Every row gives one point. The points of each table are mixes of a few directions, plus a little noise. How many directions does each table use, and how many do they share? Where both have some left over, give the other angles between the two spaces (their principal angles), to ten degrees, smallest first.
(in the rows, 128 means zero)

First, 7 rows:
89	84
122	121
144	146
151	154
153	156
83	77
154	158
Second (5 x 2):
93	142
174	110
70	150
140	123
162	115
Directions: first 1, second 1, shared 0; angles 70

First, 8 rows:
109	127	141	114	118	123
112	117	67	93	122	104
145	129	154	147	130	149
103	125	119	103	118	112
147	114	122	127	122	151
138	127	165	142	124	150
124	158	101	152	162	84
146	127	155	145	128	151
Second, 9 rows:
127	112	133	127	135	130
126	96	138	127	143	132
127	113	133	127	135	130
134	249	90	134	71	114
128	135	126	128	125	127
127	115	132	127	134	129
127	104	135	127	139	131
127	106	135	127	138	130
128	121	130	128	131	129
Directions: first 3, second 1, shared 0; angles 70

First (9 x 11):
128	124	144	132	113	132	140	121	137	130	127
109	155	139	125	123	117	163	153	135	194	104
140	138	105	113	141	130	110	95	148	58	152
133	135	82	119	150	122	117	128	138	44	170
124	134	90	121	172	114	65	188	85	146	110
132	110	108	138	142	125	168	110	98	155	146
133	98	69	115	136	152	139	114	120	172	123
105	120	187	152	65	134	184	170	155	164	117
149	138	228	136	110	126	66	73	137	89	104
Second, 9 rows:
171	101	81	146	136	133	116	124	118	89	122
109	110	95	128	115	124	128	132	124	142	130
146	117	178	126	132	145	113	98	151	131	95
137	38	70	197	42	107	150	76	52	107	181
102	159	144	90	142	137	96	134	158	147	111
70	162	149	100	118	119	130	142	135	169	143
142	188	135	116	161	120	130	160	122	98	152
94	153	141	100	124	129	104	128	141	148	129
182	124	161	151	182	136	184	158	151	121	88
Directions: first 6, second 5, shared 2; angles 30, 30, 90

First (10 x 20):
148	76	182	85	137	155	124	123	197	141	116	86	107	99	104	148	82	202	109	109
132	131	153	127	122	114	127	140	101	128	114	130	126	149	133	124	130	120	126	145
140	130	146	120	112	114	133	138	97	136	124	129	126	141	122	120	115	123	134	123
121	168	42	135	108	114	134	131	156	98	189	160	171	124	136	148	201	93	136	145
147	81	186	90	135	149	124	125	178	143	110	89	106	107	107	142	81	193	111	111
149	143	132	124	91	104	146	139	51	152	136	139	127	142	111	99	90	104	156	86
114	134	161	152	145	119	119	133	79	128	86	133	115	159	149	112	130	105	123	159
139	130	154	120	114	112	130	142	101	131	120	129	127	148	127	125	125	123	128	139
83	154	35	176	165	152	119	99	167	104	151	150	145	103	154	133	181	95	129	138
106	134	88	151	151	146	122	110	153	120	134	133	130	110	138	130	144	120	127	126
Second, 9 rows:
134	127	128	124	120	126	132	129	119	135	132	127	127	126	121	123	116	129	134	114
137	127	129	122	117	125	134	129	115	138	134	127	126	125	118	121	109	129	137	107
95	132	125	150	169	138	105	125	176	93	108	132	135	140	165	153	196	122	97	204
128	128	128	128	128	128	128	128	128	128	128	128	128	128	128	128	128	128	128	128
114	130	127	137	145	132	118	127	148	114	120	130	131	133	143	138	156	126	115	159
155	125	131	110	95	120	147	131	89	157	144	125	122	118	98	108	73	133	153	66
116	129	127	137	144	132	119	127	147	114	120	130	131	133	142	138	154	126	116	157
180	122	133	92	63	112	165	133	52	184	159	122	117	109	70	89	21	137	177	7
93	132	125	152	172	139	103	125	180	90	107	132	136	141	167	155	201	122	95	210
Directions: first 4, second 1, shared 1

First (11 x 32):
141	53	79	121	142	154	70	121	144	87	182	150	138	127	163	116	181	139	104	106	118	93	217	146	136	133	79	139	111	85	129	97
107	54	79	136	127	226	94	153	135	120	219	148	113	59	182	161	175	154	139	115	156	93	220	126	160	121	133	136	129	69	98	105
122	172	118	146	145	111	172	124	92	146	97	88	80	145	115	153	99	133	118	116	120	141	60	119	104	139	184	123	131	179	165	126
121	142	139	128	131	138	155	140	121	141	122	119	122	117	129	140	113	130	134	131	142	130	98	116	136	128	147	121	130	134	125	138
132	183	175	119	121	78	177	125	134	157	66	126	163	131	86	86	104	103	125	152	139	142	61	123	119	133	115	111	135	152	117	164
148	82	159	117	120	139	100	138	144	92	149	147	158	167	156	140	115	142	144	139	116	136	156	130	174	120	94	118	114	105	117	131
142	81	104	88	165	146	114	141	144	94	150	138	147	124	162	117	158	125	94	96	148	84	144	119	146	131	79	137	100	83	128	111
134	139	131	169	114	98	156	106	116	149	107	123	141	138	99	87	132	132	117	156	105	142	130	156	115	153	121	94	142	170	135	149
118	220	177	124	110	67	182	118	130	180	50	121	149	114	64	87	99	92	136	156	142	153	46	120	95	127	141	122	149	165	115	167
119	210	142	120	103	58	82	94	126	136	77	119	93	164	77	144	98	97	155	122	95	173	101	127	61	100	170	182	143	160	151	110
124	72	106	140	131	192	105	147	121	107	189	130	104	122	176	177	134	160	142	119	129	120	175	125	163	123	145	126	122	105	126	109
Second (10 x 32):
94	169	111	187	130	169	227	144	78	195	124	86	76	69	116	151	111	151	131	144	151	136	68	121	123	153	217	87	155	184	134	154
169	79	148	57	126	79	9	109	188	47	133	179	190	198	142	100	148	101	124	108	100	119	200	137	134	98	21	178	95	61	121	97
120	138	124	143	128	138	152	132	116	145	127	118	115	114	125	134	124	134	129	132	134	130	113	126	127	134	150	118	135	142	130	134
168	79	148	57	126	80	10	109	187	48	133	178	189	198	142	100	148	101	124	108	100	119	199	137	134	98	22	177	95	61	121	98
146	106	137	97	127	107	76	120	154	93	130	150	155	159	134	116	137	116	126	119	116	124	159	132	130	115	81	150	114	99	125	115
94	170	111	189	130	169	229	144	77	196	124	85	75	68	116	152	111	151	131	145	152	136	67	120	123	153	218	86	156	185	134	154
122	135	125	139	128	135	146	131	119	140	127	121	119	118	126	132	125	132	129	131	132	129	117	127	127	132	144	121	133	138	129	133
127	129	127	130	128	129	131	128	126	130	128	127	126	126	128	129	127	129	128	129	129	128	126	128	128	129	131	127	129	130	128	129
128	129	128	129	128	128	129	128	127	129	128	127	127	127	128	128	128	128	128	128	128	128	127	128	128	128	129	128	128	129	128	128
114	146	121	153	129	145	170	135	107	157	126	110	106	103	123	138	121	138	129	135	138	131	103	125	126	139	166	110	140	152	131	139
Directions: first 6, second 1, shared 1

First, 9 rows:
134	144	87	122	103	128	136	141	127	88	139	141	129	118	134	126	123	135	118	75	107	128	144	125	156	146	122	108	154	135	150	119
131	114	153	135	142	130	122	118	130	153	115	117	121	141	126	123	131	119	137	172	143	128	117	135	107	109	131	141	113	129	113	131
144	93	177	149	153	134	112	104	133	177	89	98	102	168	128	107	135	103	150	236	161	126	101	149	80	78	135	156	101	138	96	131
107	142	128	116	133	123	134	136	124	128	152	142	151	103	121	149	127	143	119	87	121	130	135	112	142	154	127	124	124	111	134	135
114	167	67	106	96	123	145	155	123	68	169	161	153	87	130	148	119	154	103	7	89	129	159	107	184	182	119	95	163	121	166	122
128	155	73	116	96	126	141	148	126	74	150	149	137	106	134	133	121	143	111	43	97	128	152	118	170	161	120	100	162	132	159	118
95	122	185	121	169	123	124	120	125	183	143	127	155	111	111	157	134	136	130	152	149	131	115	114	106	134	135	151	86	98	104	148
123	114	165	133	151	128	121	117	129	164	119	117	128	136	122	130	133	122	137	174	147	129	115	131	104	113	133	145	105	121	109	136
176	100	118	154	111	138	118	113	136	119	77	101	77	182	145	80	129	96	147	207	137	123	116	162	104	75	128	132	144	167	121	111
Second, 9 rows:
210	114	115	142	117	163	131	131	142	129	74	133	124	193	120	99	104	157	150	217	73	135	115	183	111	82	122	146	124	166	124	81
163	122	89	132	74	159	135	148	133	117	117	111	122	138	131	113	134	111	102	112	106	112	132	145	126	116	145	120	156	153	125	126
99	131	161	125	169	107	126	115	125	133	139	145	129	126	134	135	123	138	148	138	150	144	126	115	131	142	114	136	109	109	129	133
92	141	98	117	91	120	126	140	118	124	163	104	137	67	121	152	154	97	85	36	142	102	141	94	141	154	150	101	152	115	132	160
146	136	77	122	70	150	132	152	127	120	135	108	141	101	114	136	140	117	88	71	97	103	137	128	135	130	150	109	157	140	132	131
97	136	128	118	108	147	160	163	131	95	169	165	130	137	170	118	127	122	105	48	144	145	150	114	158	183	125	131	147	115	127	157
100	138	179	122	210	87	115	95	123	149	130	154	147	119	109	154	111	171	174	174	136	151	117	115	126	133	102	142	81	99	136	113
126	107	176	146	185	97	103	83	127	154	95	112	97	153	128	113	127	117	174	228	167	136	105	135	97	88	115	143	99	128	119	120
120	128	130	128	130	121	124	123	126	132	130	121	125	119	126	131	133	121	127	126	136	124	127	122	126	127	130	125	128	125	128	133
Directions: first 2, second 4, shared 1; angles 40

First (10 x 32):
133	114	130	119	143	137	105	143	135	129	110	149	143	133	151	128	141	116	124	125	133	154	122	144	181	117	104	145	145	125	136	137
30	110	61	122	153	164	76	96	60	136	48	195	97	97	59	117	111	90	150	212	91	150	182	152	142	151	152	146	108	160	26	108
182	151	186	148	93	130	150	153	134	116	148	70	124	141	165	156	130	157	136	96	146	100	96	118	141	139	92	130	153	132	172	139
132	101	114	110	149	126	103	144	139	141	117	144	148	128	148	138	162	119	113	116	128	163	124	150	174	101	102	138	147	125	131	155
159	115	123	119	125	94	150	135	156	145	174	86	141	128	138	152	167	151	104	84	131	125	113	125	92	97	123	104	133	118	151	164
154	120	122	117	131	93	155	128	165	140	178	105	145	133	136	129	150	142	104	89	134	126	117	118	83	99	141	103	121	108	157	146
141	141	141	145	95	124	147	129	104	133	142	65	102	118	113	170	140	159	137	120	122	93	122	121	90	141	116	113	135	150	118	148
123	156	146	142	119	136	146	113	130	107	131	145	121	137	122	92	79	121	142	144	135	107	132	106	106	154	159	129	106	119	137	83
83	167	142	152	120	168	126	100	95	93	85	181	101	131	99	74	43	101	167	192	127	105	153	109	128	187	169	148	97	134	102	51
143	104	114	107	151	108	123	138	163	140	146	141	157	134	150	123	157	122	103	101	134	157	120	137	142	93	122	124	134	109	150	149
Second (9 x 32):
103	83	140	117	99	138	60	105	128	159	37	140	133	83	140	135	117	113	135	150	109	100	174	136	134	146	118	168	129	109	31	90
136	142	124	131	137	125	149	135	128	118	156	124	126	142	124	126	131	133	125	121	134	137	114	125	126	122	131	115	128	134	158	140
115	105	134	123	113	133	93	116	128	144	81	134	130	105	134	131	123	120	132	139	118	113	151	132	131	137	123	149	129	118	78	108
146	160	120	136	149	121	177	145	127	106	194	119	124	161	120	123	136	139	122	112	142	149	95	123	124	115	135	99	127	142	198	156
152	171	117	138	155	119	194	150	128	98	215	116	123	171	117	121	138	143	121	107	147	155	84	120	122	111	138	89	127	146	221	164
119	112	132	124	118	131	103	119	128	140	95	132	130	112	132	131	124	122	131	136	121	117	145	131	130	135	124	143	129	121	92	114
129	131	127	129	130	127	132	130	128	126	134	127	128	131	127	127	129	129	128	126	129	130	125	128	128	127	129	126	128	129	134	130
154	175	116	139	158	118	201	153	128	95	224	115	122	176	116	121	140	144	120	105	148	158	79	120	121	109	139	85	126	148	231	168
97	72	143	115	92	140	43	99	128	167	15	143	135	72	142	136	114	109	137	155	104	92	185	138	135	150	115	179	130	105	7	81
Directions: first 4, second 1, shared 0; angles 50

First:
171	123	112	109	193	139	69	103	111	148	147	111	174	106	145	121	124	120	123	126	108	107	117	149	80	66	146	137	92	69	125	160
105	166	148	135	118	133	139	122	124	132	129	134	121	116	139	126	135	123	128	125	117	141	118	127	107	155	125	99	118	113	139	155
126	97	106	169	156	89	124	137	127	122	123	110	83	128	156	140	132	124	142	102	146	148	139	128	99	169	135	136	125	122	157	113
111	125	133	142	143	143	105	143	131	121	123	138	173	132	128	136	105	106	71	111	92	127	154	125	170	102	155	113	125	134	91	106
140	121	124	115	123	129	130	125	129	129	129	127	128	131	119	125	130	135	138	137	137	120	124	128	130	118	122	140	133	133	127	126
166	129	126	79	136	156	105	109	123	141	141	129	175	124	106	115	124	136	130	153	122	95	114	138	130	61	125	145	121	114	108	144
113	141	143	116	91	143	151	135	136	122	122	143	134	138	108	126	126	132	120	140	127	126	130	119	166	130	120	123	145	156	113	118
107	145	141	133	90	121	166	131	133	123	122	135	91	133	125	127	140	137	150	134	145	142	120	120	128	173	109	119	141	147	146	131
114	106	119	151	101	99	162	144	138	114	116	126	73	145	126	136	135	138	150	123	159	146	137	116	142	179	115	139	153	164	147	98
Second (11 x 32):
170	62	81	146	180	87	100	128	125	129	131	97	97	131	146	136	131	134	157	113	158	126	136	136	94	124	135	170	124	114	152	107
128	132	128	134	146	128	114	125	124	131	131	125	136	120	139	129	126	121	121	120	119	130	128	132	114	124	136	121	117	112	129	137
124	137	132	131	138	132	119	125	125	131	130	128	138	121	135	128	126	121	119	123	117	130	127	131	119	125	134	118	119	115	127	137
122	143	134	134	146	134	112	123	122	133	132	128	144	117	141	128	125	117	114	119	110	131	127	133	112	123	138	112	112	106	127	144
151	93	101	142	168	105	104	126	123	130	131	109	115	125	145	133	128	127	139	115	139	128	133	135	100	124	136	148	119	111	142	121
126	136	130	134	147	130	113	124	123	132	131	126	139	119	140	129	126	119	118	120	115	130	128	132	112	124	137	117	115	109	129	140
93	164	168	85	7	161	211	142	150	113	113	168	117	159	65	117	134	154	136	174	147	122	120	103	220	148	88	124	182	213	103	106
134	115	121	126	121	121	135	131	131	125	126	126	117	135	121	129	130	135	139	132	141	126	129	126	135	130	122	141	137	140	130	117
125	139	131	136	151	131	110	123	122	133	132	125	143	116	143	129	125	116	115	118	111	131	128	133	109	123	139	114	111	104	128	143
134	126	121	139	160	123	105	123	121	133	133	120	136	117	146	130	126	118	121	115	117	130	129	135	103	122	140	123	110	102	132	138
99	161	161	99	44	155	183	137	142	118	118	158	126	147	86	120	132	143	129	159	135	124	122	111	190	141	102	118	162	183	109	118
Directions: first 4, second 2, shared 2

First (11 x 32):
126	103	130	125	177	112	90	167	98	136	144	97	138	141	123	122	114	89	106	98	109	98	115	117	95	172	197	170	155	172	85	132
127	104	58	148	151	125	159	125	168	123	139	124	111	126	157	105	126	107	137	146	159	104	122	90	165	70	142	113	135	117	158	124
173	156	100	149	53	125	200	98	183	160	116	166	145	65	115	113	163	185	154	173	170	171	169	177	229	76	56	21	108	32	197	109
94	117	96	123	164	114	110	155	132	145	156	84	142	140	141	113	117	105	121	96	49	98	106	104	101	159	218	153	143	151	134	150
146	142	189	118	106	135	111	122	95	121	109	149	130	127	103	149	131	144	123	129	151	152	141	159	112	154	84	134	121	132	97	119
173	143	138	139	81	126	159	114	141	146	113	160	141	88	105	126	151	162	136	156	180	161	161	174	186	110	68	68	120	76	144	107
102	158	182	105	102	144	111	110	107	114	115	135	127	145	121	154	126	154	132	117	85	151	122	140	84	157	101	147	106	136	124	141
96	134	173	107	141	143	91	124	93	99	120	124	113	166	132	153	112	121	122	109	100	126	109	112	61	157	127	184	120	172	96	141
88	104	91	125	183	125	107	146	129	116	150	92	116	161	157	119	107	87	121	104	85	87	96	75	88	132	201	177	142	172	122	146
133	143	187	113	112	136	106	123	94	118	112	142	128	136	109	151	128	141	123	123	134	147	134	151	99	158	95	145	120	141	97	125
150	104	64	153	139	122	166	125	167	131	133	135	116	111	145	103	133	114	136	156	188	113	135	108	186	66	121	95	137	104	154	113
Second (9 x 32):
143	143	104	179	90	83	139	166	166	107	122	113	141	128	159	77	128	143	76	113	149	136	141	132	152	55	160	96	146	130	174	112
118	149	163	115	103	67	89	140	112	96	121	124	151	120	163	124	118	138	124	164	58	122	82	110	97	177	140	178	76	95	173	155
113	110	68	95	158	234	139	112	171	155	121	181	72	101	94	169	87	133	178	106	154	99	150	132	156	67	57	103	152	102	112	154
115	101	139	144	122	91	162	117	127	110	137	132	119	133	165	98	146	107	160	133	103	115	116	85	176	160	170	149	126	135	105	107
111	126	134	74	129	110	95	134	99	138	156	126	139	109	93	99	112	178	151	159	106	161	73	139	60	163	77	138	72	86	191	153
115	101	150	106	151	150	148	90	111	170	158	89	131	147	102	118	155	109	142	111	160	129	171	136	124	142	151	114	154	170	45	136
127	127	135	92	164	199	116	97	110	168	130	125	120	134	81	183	127	115	139	117	154	123	159	156	101	140	97	122	145	146	71	149
162	170	152	192	90	62	115	163	131	98	103	90	173	152	170	120	149	117	39	123	132	137	146	143	125	108	191	124	143	158	149	106
148	124	107	154	144	156	149	132	124	113	106	173	106	129	126	165	131	111	141	125	137	129	114	119	162	141	110	127	139	131	133	81
Directions: first 4, second 6, shared 0; angles 30, 50, 60, 70

First, 9 rows:
122	122	145	118	122	97	183	148	154	135	112	148	126	148	134	119	143	167	110	99	87	106	141	140	155	122	109	139	120	141	106	123
71	112	119	178	160	125	150	106	169	158	148	129	152	99	186	131	187	186	137	96	108	108	136	160	116	163	165	130	121	174	58	127
109	141	139	136	141	93	89	95	138	145	143	105	152	118	142	136	141	155	138	168	126	137	116	133	110	134	130	124	135	115	111	132
148	132	128	117	114	98	173	169	146	128	109	143	92	162	103	129	116	136	117	73	98	101	140	138	148	97	117	121	102	140	167	108
161	123	120	92	129	179	129	122	87	94	116	139	94	132	89	149	92	52	114	126	185	121	117	109	130	119	125	139	130	121	134	140
147	116	135	94	121	172	143	127	95	100	113	147	123	130	112	126	109	85	110	143	156	133	126	107	144	133	109	149	144	117	108	145
144	142	116	127	131	126	94	122	117	124	134	111	107	130	104	146	107	98	138	130	153	129	117	126	109	112	140	113	118	119	169	122
111	144	137	140	136	99	67	93	129	144	148	98	162	112	144	130	136	150	145	188	130	153	113	126	104	137	130	120	143	104	122	134
138	118	113	150	99	163	125	169	115	124	130	132	145	121	138	86	122	123	143	129	109	164	146	113	135	136	127	118	138	120	177	122
Second:
136	130	112	151	109	132	119	161	129	133	132	123	128	129	129	106	122	131	144	114	108	146	140	126	126	121	135	109	122	126	185	113
123	147	130	119	157	106	77	76	124	131	141	102	117	121	114	172	122	110	133	157	171	117	100	134	96	122	143	123	124	119	113	135
140	117	121	125	116	138	180	166	136	122	112	152	105	145	120	118	125	126	117	76	109	111	145	132	150	118	125	131	114	148	142	118
124	110	106	138	140	210	106	105	92	109	140	129	135	94	138	130	125	75	135	143	184	146	121	113	111	158	152	136	145	134	103	146
117	131	164	102	128	80	151	115	145	136	117	136	149	142	136	124	142	172	108	154	97	120	127	132	149	129	95	147	139	117	78	137
148	119	113	130	107	165	135	161	109	113	122	138	120	130	118	108	110	100	131	114	130	143	139	114	137	125	127	123	130	125	170	123
105	110	127	128	155	143	180	113	146	129	122	149	112	123	143	150	154	136	111	81	137	87	131	148	135	143	144	146	116	169	57	133
120	157	174	115	111	7	120	132	170	162	122	112	163	158	136	109	141	221	125	173	49	137	130	137	144	106	82	122	131	94	138	117
118	123	103	154	141	182	81	103	105	123	150	112	138	93	141	134	129	93	149	148	172	150	118	120	98	152	162	120	138	129	128	137
148	136	128	116	116	114	129	145	125	124	120	128	109	145	106	129	109	117	125	120	123	126	129	124	133	107	119	121	120	120	167	119
Directions: first 5, second 5, shared 5

First:
153	173	133	85	141	138	142	134	166	139	128	69	209	139	147	158	115	127	177	97	140	121	147	127	142	144	187	144	85	99	125	103
82	131	161	136	135	203	125	133	132	169	118	173	118	134	132	109	103	51	149	160	105	77	122	106	180	116	122	93	129	128	179	142
113	121	143	159	65	120	170	117	147	101	148	171	102	74	111	139	138	178	79	86	124	125	136	132	164	162	192	180	49	131	86	171
128	95	81	141	138	133	112	117	85	138	142	136	110	115	136	130	136	138	130	163	100	126	145	132	112	136	77	109	170	131	114	124
172	157	97	119	82	110	136	123	50	69	184	84	162	132	160	151	166	151	172	138	105	127	181	130	73	167	117	89	132	99	52	119
115	62	70	161	140	120	112	110	99	148	133	164	77	91	119	126	133	165	89	157	101	137	132	139	123	133	73	138	169	148	116	137
170	172	132	96	114	93	149	132	152	97	138	67	188	134	138	157	137	164	150	81	153	148	144	136	110	148	187	156	81	105	92	112
101	158	179	124	118	178	138	139	144	141	122	148	137	144	131	116	111	66	152	131	125	91	122	109	167	121	155	106	102	120	162	140
133	144	174	133	114	86	121	142	122	83	113	133	92	165	110	97	143	115	102	122	163	156	92	127	89	95	110	112	149	145	138	133
124	112	138	128	169	108	93	138	124	135	95	131	93	168	114	95	125	99	114	155	149	151	88	129	95	79	65	102	198	151	173	113
116	84	100	125	191	118	112	123	189	187	86	132	120	112	108	130	101	154	95	119	144	150	100	141	152	107	122	178	144	148	169	114
Second, 9 rows:
125	130	137	128	146	117	101	128	144	122	114	132	141	179	110	107	98	120	99	116	160	131	113	122	103	104	144	138	124	133	159	123
120	65	46	176	106	123	110	94	71	117	171	173	103	100	121	133	123	192	74	143	95	119	169	134	104	163	111	148	127	132	81	149
142	121	114	121	98	132	191	133	105	142	143	109	87	7	163	174	206	153	189	152	66	142	144	148	180	170	79	111	152	126	62	133
111	109	100	156	129	140	81	107	110	115	148	166	154	195	107	102	71	131	73	123	145	99	148	112	90	125	162	142	101	124	147	138
111	172	173	116	139	167	96	134	150	124	122	134	190	226	119	98	65	62	128	112	165	86	126	99	118	104	191	116	86	111	188	125
149	127	138	109	132	95	170	144	143	138	107	94	86	53	142	153	190	149	163	133	114	173	104	151	153	129	80	126	168	141	102	118
110	127	117	146	123	157	94	113	113	119	148	158	162	188	117	108	77	112	99	125	137	89	151	109	108	130	168	129	94	116	147	137
145	147	160	100	135	109	166	150	154	139	102	90	105	78	142	146	176	123	173	128	124	161	100	143	156	121	98	119	156	135	121	115
139	153	167	101	145	112	144	148	162	135	97	97	124	124	130	130	146	110	154	120	146	152	96	134	139	106	119	123	145	134	146	114
Directions: first 5, second 3, shared 2; angles 80

First (11 x 32):
208	174	163	145	160	147	196	131	166	123	124	133	173	193	172	146	93	188	85	182	141	130	121	52	70	91	118	155	77	132	155	117
115	109	127	136	111	121	125	124	110	136	126	132	92	115	119	135	135	109	122	127	127	134	133	166	123	124	132	113	148	144	119	130
114	85	136	158	85	113	138	118	85	152	121	142	32	106	113	154	139	89	98	143	130	146	141	219	94	106	136	93	172	180	110	130
137	158	121	105	158	139	120	134	158	111	133	119	197	142	139	109	120	156	150	116	127	115	117	64	154	144	123	153	96	90	141	127
73	90	106	121	100	114	85	123	96	135	129	127	82	81	97	121	152	81	151	95	119	130	135	194	160	149	136	104	169	134	107	135
162	124	153	158	117	128	172	124	120	142	120	140	89	149	142	155	117	134	85	167	135	142	132	147	74	92	128	119	129	165	130	123
131	151	121	108	151	136	118	134	152	114	132	119	182	137	134	112	124	148	148	115	127	117	120	78	153	144	124	147	104	97	137	128
97	132	106	100	140	129	88	133	137	115	134	116	167	109	116	102	138	123	169	92	121	115	123	106	179	160	127	138	124	92	126	132
139	131	134	134	128	129	139	128	129	129	127	130	125	136	133	133	124	133	119	137	130	130	128	126	116	121	127	128	125	134	130	127
105	104	122	132	108	118	115	124	107	136	127	130	90	106	113	132	140	102	129	120	125	133	134	172	131	130	134	111	153	142	116	131
127	148	120	108	149	135	113	133	149	114	133	120	180	134	132	110	125	144	151	113	125	116	121	83	155	146	124	146	107	97	136	128
Second (11 x 32):
137	114	125	142	119	139	143	141	112	139	103	161	78	132	135	129	123	106	113	147	143	150	138	155	106	110	112	134	117	134	116	119
109	102	118	135	109	126	119	132	102	138	114	147	75	110	117	127	137	92	127	126	133	143	137	179	127	125	124	118	144	138	111	127
110	107	137	125	108	116	119	109	121	132	133	123	98	118	100	135	149	121	132	115	124	139	136	174	133	120	138	111	160	149	118	131
139	98	148	165	93	119	161	118	96	151	119	145	42	126	125	161	128	106	84	160	134	148	140	199	74	93	134	100	158	182	116	126
152	184	110	144	166	125	129	155	136	123	163	80	236	117	197	132	71	151	113	146	105	51	90	7	122	182	142	133	98	107	170	141
152	178	129	106	170	137	127	133	172	106	147	100	234	150	152	113	110	180	147	123	120	97	109	26	150	150	130	155	89	89	156	129
130	108	145	123	115	132	140	113	133	130	110	151	83	147	100	131	153	130	127	128	142	168	146	175	122	93	120	130	135	140	113	120
120	140	108	104	147	144	108	143	141	116	115	142	157	132	128	99	129	126	159	109	136	131	128	97	163	143	112	156	98	85	126	124
111	105	130	120	112	127	120	119	122	131	116	142	90	124	102	124	150	115	138	115	134	154	141	175	138	116	124	124	144	134	112	124
114	129	120	122	129	122	109	128	127	126	139	113	145	113	127	123	129	125	139	115	118	113	123	122	145	147	136	123	136	122	131	133
137	146	140	120	139	123	129	116	147	120	147	104	171	137	128	132	127	158	131	125	118	114	120	97	132	132	138	127	129	128	142	131
Directions: first 2, second 4, shared 2
